Every row gives one point. A path goes straight from each point to the next, and from the last back to the first. The post is the endless flat space through its rows: a point in 2 columns, a line in 3, a plane in 4, and so on, so that a path can go around it. Count how often the path circles the post. Going back the other way cancels.

Post (2 x 3)
[[ -4  12  27]
 [  3  15 -36]]
Path (22 x 3)
[[ -8 -22  10]
 [-43  -4 -10]
 [-10  27  -5]
 [  1  41  34]
 [ -3  28  44]
 [ -7  60 -15]
 [ 18  46  -5]
 [ 41  17  32]
 [ 22 -36 -19]
 [ -4  -6  -3]
 [-18   7  10]
 [-21  48 -34]
 [-29  16 -18]
 [-36 -19  17]
 [-10  -5  15]
 [-24   6 -18]
 [-22  26   8]
 [ -5  44   6]
 [ 37  49  -9]
 [ 20   8 -15]
 [  2 -14  14]
 [-13 -15 -24]]
Times around: 2

Post (8 x 9)
[[  9 -14  -3  28 -17  12  -1 -50 -38]
 [ -3 -15  -5  14 -27  10 -21 -23  -7]
 [ -5  17  10   4  -3 -32   9   8   3]
 [  6  10  -1  -1   9  26   7  40 -16]
 [  9   8  44   1   8  12  -2  36   3]
 [-15  16  19  -6  19  -2  17  10  26]
 [ -8  15  19 -16  45 -14 -10  34   7]
 [-18  15  39 -39   5  13  -1  32 -17]]
Path (9 x 9)
[[  7   9   0 -12  21  -4  11 -34   2]
 [ 10   5  22  16   3  10  -5  -1  16]
 [  1   5  60   5 -14  17 -45  29  -2]
 [-20 -11  20  -2  23  19 -29  11  -9]
 [ 10 -11   0  26  11  -5  10  31 -12]
 [-21  -3  21   2   5 -12  -6  -4  -3]
 [ -2  12  28  20  -1  15   1   9  -4]
 [-14  14  -2   6   8  -4   0 -28  21]
 [  4  17  25 -26  12   0 -14 -11   6]]
Times around: 0

Post (17 x 18)
[[ 10  -9  19   4   3  -6  -7  18  20 -11  14 -11  20  -3  -8 -15  -8 -27]
 [ 21   9  30  25   7  32  26 -52  23   8   7  14  14  -2  28 -10 -21  14]
 [-44   7  28 -16 -11   7 -10  21  10  14 -38  -4   8  -6 -44   0  20  15]
 [  6  -5  -1   2   0   3  -8 -24  -2  -1  18  -4  -1   5  -1   8  -5   0]
 [  3   3 -10  29   3  -5  13  -6  15   2  16  14  26  16  -6  -8   8  -7]
 [ -6   4 -13   9   4  16 -12  16   1 -23 -14 -13  22  -4 -14   6   7   0]
 [-30 -15 -19   2  -2  -4  13  28  -8  -3  -4  14 -34 -26   4  32 -20  -1]
 [ -1 -21  -2  33  -9   7 -11  -2  19  27  21 -10   9   7  11 -17  -8   9]
 [ -7  22 -15  23 -34  -9  27 -15   9 -37 -12 -15 -19 -26   1 -21  28  18]
 [-15   9  32  16 -29 -14 -28  -9  -5  28 -11 -16   3 -60  26  20  31 -25]
 [  1   3  40  13 -13   5 -11  -6 -16   0 -20 -22   4  -3   5  15   0 -28]
 [-34  -3 -39   3  -6   1  -6  -6  19  11 -11  -6  16  -4 -14 -21   0 -34]
 [ -9 -13  43  10  10   9 -14  10  20   1 -29   8 -38 -21  -6  19   8 -15]
 [ -9   7 -18  13  19  -7  -3  14 -21   3  -5   3 -15   2  12 -12 -15  15]
 [ -1 -11 -33   4 -21  -9  -1  18   5  -5 -19  47 -26 -25  11  18 -26 -27]
 [ 12  -6 -11   2   3 -22  12  23  34   0  -8 -23   1  16 -10   4  -1  -2]
 [  8  -2 -20   5 -15   5  10  13  26  -9  12  -3  14  13  18 -15  21 -19]]
Path (19 x 18)
[[ -4  21   7  24  -8  10 -17  -5   9 -12 -25   0  19   7  15  -3  25 -49]
 [-16   2   2   4 -10  -3  13  20  42   7  21  10  12   1 -43  22   0 -15]
 [ 21  12  -7  19 -12   6   3   2   8   1  -4 -18  -3  -2  -6  -2  42  -7]
 [ -3  -9   1   0  -6  -7  -2 -24 -10  10  15   9  -9 -23   2   8  -2  -9]
 [-24 -35  38   4  -3  18 -12  18   9  -2 -30  -1  -1 -12  -3   7  -9 -22]
 [-33   4 -25  29  -3  12  -2   5  15 -16  -3  -5  31  14  15  -5   6 -12]
 [  7  -8  27  10  13  -7 -24   5 -10  10   4  -8 -24  12   4   7 -50   8]
 [ 20  13   2  11 -16  -9 -10  49  -5   9  16   8 -24   3  32 -19  26 -16]
 [ 17   7 -26  11   6 -10 -22  -5  -7   2 -20  -3 -17 -24  11  -4   2   7]
 [ 36  20  -5  13  -1   5  18   8  15 -17 -30   9  12   8   3  -1  13   1]
 [ 15   9 -11  11   8   0  10 -14  11   0  18  19  -4  -5 -11  20  -3   9]
 [ 14  22   0  44 -26  25   2  11  10  16 -11  -4  21  23  11   2  14   8]
 [  2  20 -16  14  19 -13  18  -6  24  -6 -20 -13  22 -39 -19  22   4  -7]
 [  3  -9   1  27 -22 -12   3 -14   2  20   4  -2  -8 -20  15 -18  -1  -1]
 [-10 -23  -3  29 -12  -8  13   1  20 -20  -7  14  -3 -14  20   1  13 -35]
 [-42  -1 -16   6 -24   2  13   4  10   2 -15  18  -2 -14  -6 -13  31  -7]
 [  4 -13 -16  10 -22  16  -3 -19 -16   8 -20   1  -2 -23 -11  21  -1 -15]
 [ 10   8  21   5   2  -2  10   7  45  24  -2  -6  -7 -24  -6   6   5 -17]
 [ -7   4 -14   2 -22   6 -12  41  -4  -4 -20  -3   8  -6   8  15 -10 -13]]
Times around: 1

Post (17 x 18)
[[  8  -3 -19   5 -27  -6  45  -5  44   8  -3  18 -11  38   3 -33 -14  -5]
 [-17   5  19  -5 -11   5  12 -31  -7 -15  -3  -2  16 -16 -16 -43 -52  -7]
 [ -6   7 -18  -1  -2 -12 -10   1 -17  13   7  18   6   0 -12  10 -21  25]
 [ 12  15 -28 -21   5 -15  -4   6  -6  17 -24  21  -8  17  17  39  18 -23]
 [  2 -26  -3 -15   4  -8 -25 -16  15  -5  15  28  44 -19  31 -10   7  35]
 [ 29 -14  -3  17   2  -3  27  -9  16  -1  11  16 -12 -21 -29 -20  13  22]
 [ -5 -10  -1  27  14   8 -24  33  32   0 -29   7  -7   0   2 -32 -24  18]
 [ -3  -4   7  26   2  12  36 -12 -12 -44  26   0  -3  -8   7   4 -33  -1]
 [ 22  43   8 -20 -13  -9 -22  11   2  17 -22  31   0  30   0 -26  -8  -4]
 [  1  32 -12  11  53 -12 -27  12  26  13  26 -49 -39  28 -20   0 -26   3]
 [ 14   7 -15 -28  28 -23  49  33  27 -43 -35 -28  -8  -1 -12   4  51  11]
 [ 27  11   4  13 -10  -9  32  -2   6   8   3   0  23  35  -8  22  -7 -24]
 [  0 -11  19 -21  23   9  -4  52 -21  -1  12 -31   7  17 -23 -12  23  -8]
 [  3   9 -35   0  -6 -21  18  -8 -22  36  12   2  13  31   5 -10  60  12]
 [  6  23  21  -1 -21 -24  12   0  35  -7  -8 -20 -17  -1   7  14 -26 -18]
 [-29  -5 -11  -6  11 -19 -12 -37  -6 -21 -21   0 -23  12   4  26  11  35]
 [-15 -18 -60  35 -11 -19  -2   9  24 -39  -4  37  -8  20 -10  -9 -22 -18]]
Path (20 x 18)
[[ 11  35  -1 -35 -17 -10   1  -3  14  13 -10  -5 -10   8 -12  16  22   3]
 [  3  11 -16  -4 -14 -21 -11 -16  25   1  -3  -8 -18  13  -1  -5  -2 -30]
 [ 14   7  -3  -3  11 -10 -21  24  18  20 -38 -12 -24  23 -19 -15 -54  -9]
 [ 11 -19   9 -12  41 -38  -6   8   5   4   8 -18  30   0 -22  -9   5  35]
 [-14   2  10  38  -2 -24   6  19 -10  36  18   1  -1  34   1  19  13   4]
 [-26  19  -1  19 -27   0  26   2  29 -10  -2  22  -9  14  -5  -3 -16  13]
 [ 15 -20 -25   5  21  10  12   9  28  -8  31   4  32  -4   6  -3  14   5]
 [  3  24   0 -30   1 -12   5 -15  16 -34  -4  -8  -5   6  20  -1 -16 -11]
 [ 20  -8  -3  24 -16 -29   0  21  22 -10 -10 -17  -3  24   2 -41  13  38]
 [  6 -27  -4 -43  -2 -50  11   2  32   1   3   6  39  19  -2  27 -17   6]
 [ -4  31  21  -6  11 -31  29  14  34 -10 -23  -7   7 -15   1 -17 -20  50]
 [  3  26  -5   0 -12 -16  21  10   5 -28 -13  17 -42  -5  13   8   0 -39]
 [ -4   5 -19  -5   8 -24  47 -10  19 -21  12  23  17  25  -9  -8  18   5]
 [ -6  -2   3  -7 -18  -5   6   9  14  10   5   9  19  28 -20  21 -13 -17]
 [ 24   0 -20 -10  -9 -14  15  17 -10 -48  10  17  21  11 -47  -7  23   9]
 [  3  14   3  -3  20   4   0 -34 -33 -12 -40  -1 -21  20 -10   7  16  14]
 [ 16 -18  16 -16  18   3  30  20   7  20 -19 -26  19   0  -7  -6   2 -14]
 [-18  17 -26 -32  16 -38  16  29  23 -24  -6 -23 -49 -13   6  27 -14   1]
 [  5   9   6   1  12 -27 -25  26  13 -10 -14   3 -10   6 -28   0  32  -9]
 [-18  -4 -18 -18  11   3  10 -15   5 -16  40   6 -16  -1 -25 -17 -17  -6]]
Times around: 3
